Each row of a before or after table is a point. One or more steps were done to the points. Then noise was added and the rows were shuffled. The steps act on how far a point lies along the listed directions, d1 being the first. Write out the steps. A step turns or swaps two directions, mirrors them in a line or flattens them onto one, adds a multiple of one to another, or multiplies one. Angles are multiples of 10 degrees, from the lower direction toward the higher: turns from -170 to 170, lines from 10 to 170 but not 90. Use the fewest steps. Two steps may share a direction if one is a turn and the other turns, adds or multiplies; they go together, in the order done. Otherwise the lowest direction goes first.
In the rows, 128 means zero.

Directions:
(1): [136  89  97]
(2): [148 159  94]
(3): [173 121 149]
Before, 9 rows:
[[123 156 127]
 [131  62 120]
 [149 179 108]
 [ 75 103 145]
 [161  81 145]
 [188 155 157]
 [146 158 144]
 [117 121 112]
 [186 148 119]]
After, 9 rows:
[[155 161 125]
 [123 139 133]
 [142 144  82]
 [137  90 144]
 [126  93 137]
 [123 114 170]
 [107  88 166]
 [120 102 140]
 [146 191 118]]
Steps: turn d1 and d2 by 160 degrees; multiply d3 by 0.4

Directions:
(1): [152 111 130 161 124 123 140  55 123]
(2): [179 175 107  99 155 117 112 118 111]
(3): [165 108 153 106 150 136 174 138 172]
Before, 11 rows:
[[163 115 148 107 129 145 159 145 162]
 [138 137 127 111 123 131 129 138 134]
 [117 123 125 136 117 124 113 119 122]
 [114 123 123 118 120 133 103 146 118]
 [130 112 147 105 145 142 147 162 154]
 [159 101 157 116 152 131 161 127 168]
 [117 128  95 161 117 116  96  84  99]
 [109 110 133 132 138 134 139 159 147]
 [144 152 120 111 158 114 125 169 142]
 [119 145 139 101 133 119 127 159 128]
 [144  99 136 155 120 129 134  95 131]]
After:
[[119  99 142 132 145 139 159 152 163]
 [166 110 133 142 130 129 135  89 132]
 [ 98 124 119 134 107 131  90 140 100]
 [139 134 131 106 159 118 148 181 165]
 [110 128 151 108 128 125 140 158 140]
 [156  89 174  94 160 150 190 163 198]
 [200  89 178  84 151 158 210 162 214]
 [137 129 133 106 124 134 140 145 142]
 [110 132 115 144 112 121  93 107 103]
 [ 88 162  63 173 100 103  42  77  47]
 [211  79 188  87 181 138 219 135 226]]
Steps: turn d1 and d2 by 30 degrees; multiply d3 by 2.5

Directions:
(1): [106 156 108 134 114 149  63  75 100 140 100 140 142 168 159 114 137 157]
(2): [ 91 128 127 144 192  97 109 145  67  86 145 154  99 128 114 142 133 135]
(3): [194 127 116 142 132 148 118 113  86 109 108 136 142 140 117 149 125  49]
Before:
[[ 58 134 132 153 212  95  88 153  38  74 153 161  90 135 120 142 139 158]
 [ 89 136 140 120  99 136 132 130 171 156 137 118 138 136 137 106 130 175]
 [154 143 108 144 111 145  97  90 110 140  98 125 140 151 139 139 129  99]
 [ 97 136 126 122  95 140 119 100 156 157 112 117 137 153 146 111 125 177]
 [156 130 114 129 117 156 101  83 109 132  85 127 152 146 138 123 128 113]
 [152 123 144 116 129 121 165 143 156 122 142 105 119 110 113 145 114 109]
 [132 143 126 120 109 141 130 120 145 156 123 104 147 130 136 119 137 135]
 [110 145 120 126 127 135  92 117  99 105 126 141 149 155 132 116 139 143]
 [133 141 119 135  99 151 107 101 134 146 104 124 137 155 145 106 133 140]
 [148 119 123 132 100 147 112 113 140 140 119 132 144 140 130 127 129 113]
 [161 146 110 135  85 174 112 101 135 143  94 138 154 141 141 131 134  83]
 [163 137 121 128 111 154 104  81 104 136 103 120 145 151 130 139 127  97]
 [154 143 119 132 108 167 113 104 131 142 122 124 158 144 146 137 132 110]
 [144 130 112 131 108 151 101  94 100 137  94 140 148 146 138 114 123 118]]
After (14 x 18):
[[156 138 129 120 106 145 144 127 148 154 124 100 150 123 129 125 133 111]
 [180 128 123 137 101 153 135 117 133 136 106 120 140 142 126 121 127  89]
 [158 143 118 130 101 170 114 102 139 146 121 121 160 145 148 135 132 110]
 [146 132 124 130 139 133 115 135  88  89 131 141 147 143 113 131 134  97]
 [161 115 146 126 107 138 176 157 166 136 142 111 142 116 106 131 121  91]
 [103 140 138 110 114 124 134 120 168 143 137 106 121 127 139 125 121 171]
 [ 76 124 136 164 246  82  99 174   8  45 163 171  77 125 100 160 138 122]
 [152 141 119 126 104 156  96  74 111 143 100 119 148 155 136 133 128 112]
 [160 126 114 132 108 152 111  99 101 134  95 138 150 141 132 118 121 100]
 [164 128 115 128 113 159 106  84 113 134  84 124 154 144 137 123 127 105]
 [181 110 134 128 105 143 172 133 151 133 117 110 141 128 108 140 115  79]
 [154 144 108 143 107 147  96  88 113 143  96 123 140 151 141 137 128 100]
 [148 121 122 129  93 150 111 109 146 146 116 130 146 141 132 124 128 116]
 [152 151 109 130  73 179 106  92 147 155  89 134 159 146 150 123 136 102]]
Steps: swap d1 and d3; multiply d2 by 1.3
